Rows are points. The points of each table are mixes of a few directions, plus a little noise. Count the directions of each table, and those that both share. Where both have some left over, give the other angles between the two spaces (their principal angles), to ten degrees, smallest first.
(in the rows, 128 means zero)

First, 6 rows:
[[ 47 109]
 [141 131]
 [134 129]
 [157 136]
 [100 122]
 [183 142]]
Second:
[[176 172]
 [108 109]
 [138 139]
 [ 72  74]
 [147 146]
 [126 128]]
Directions: first 1, second 1, shared 0; angles 30

First (7 x 3):
[[121 123 116]
 [153  53 166]
 [119 177 113]
 [138  64 143]
 [132 135 137]
 [129 170 130]
 [105 175  92]]
Second:
[[154 170 112]
 [181 150  96]
 [ 79  69 157]
 [120 108 133]
 [105 142 141]]
Directions: first 2, second 2, shared 1; angles 90

First, 5 rows:
[[122 138 143]
 [135  98  75]
 [ 69 142 118]
 [140 115 110]
 [173 145 194]]
Second, 5 rows:
[[167 128 154]
 [ 77 141 122]
 [163 108 110]
 [172 126 153]
 [ 61 137 101]]
Directions: first 2, second 2, shared 2

First:
[[126 126 130 126]
 [117 120 137 118]
 [141 137 118 139]
 [187 170  81 178]
 [ 61  80 182  71]
 [138 135 121 136]]
Second (6 x 4):
[[129 128 120 128]
 [134 128  29 126]
 [129 128 118 128]
 [126 128 168 128]
 [130 128  97 127]
 [121 128 235 130]]
Directions: first 1, second 1, shared 0; angles 60

First:
[[132 195 134 138 141 138]
 [136  32 125 110 113 121]
 [125 124  98  91 193  87]
 [169 111 144  98 126 172]
 [152 148 153 182 119  97]
 [ 94 126 108 123 130 120]
 [ 88 158 130 154  77 163]]
Second:
[[111 161 109 125 162 102]
 [136 117 135 127 118 138]
 [123 120 132 133 114 138]
 [207 131 142 111 188  99]
 [ 43 108 120 149  36 178]
 [153 132 128 123 154 114]]
Directions: first 4, second 2, shared 2

First, 8 rows:
[[189 115 113 149 161 137  99 122]
 [ 14 151 151  91  67 113 185 139]
 [174 117 118 144 150 133 105 124]
 [123 128 128 127 124 128 131 129]
 [184 117 118 146 159 134  99 121]
 [ 54 145 143 104  90 118 164 135]
 [209 111 112 154 172 138  87 122]
 [ 77 140 137 111 102 121 152 133]]
Second:
[[163 149  82 196 175  87 121 117]
 [103 119 191 178 132  69 170 121]
 [130 177 113 149  77  93 117 122]
 [135 158  67  85 104 124 127 100]
 [ 97  63 160  93  81 163 128  70]
 [131 112 128  86 142 181 114 155]
 [145 121 103 133 153 144 115 129]
 [123 105 172 124 176 152 140 180]
 [125 148 137 112 114 139 122 159]]
Directions: first 1, second 5, shared 0; angles 30

First (10 x 9):
[[172 147 173  42  82 164 103 158  78]
 [162  89 110  82 126 226 138 143 198]
 [117 131 127 148 137 105 110 114 112]
 [158 107 129  84 123 193  96 131 141]
 [100 132 111 176 143  90 163 121 147]
 [103 128 115 174 149  90 120 106 124]
 [138  95 106 123 147 179 101 114 165]
 [103 154 138 162 129  62 130 119  87]
 [121 155 143 128 105  94 192 155 124]
 [106 143 129 162 135  79 128 117 104]]
Second:
[[129 127 128 127 128 128 129 128 128]
 [203  72 141  61 130 158 242 144 136]
 [156 107 132 104 129 139 170 134 131]
 [128 128 128 128 128 128 128 128 127]
 [103 146 124 151 127 118  90 122 126]
 [ 52 185 116 196 126  98  12 112 121]
 [125 130 128 130 128 127 123 128 128]]
Directions: first 3, second 1, shared 0; angles 40
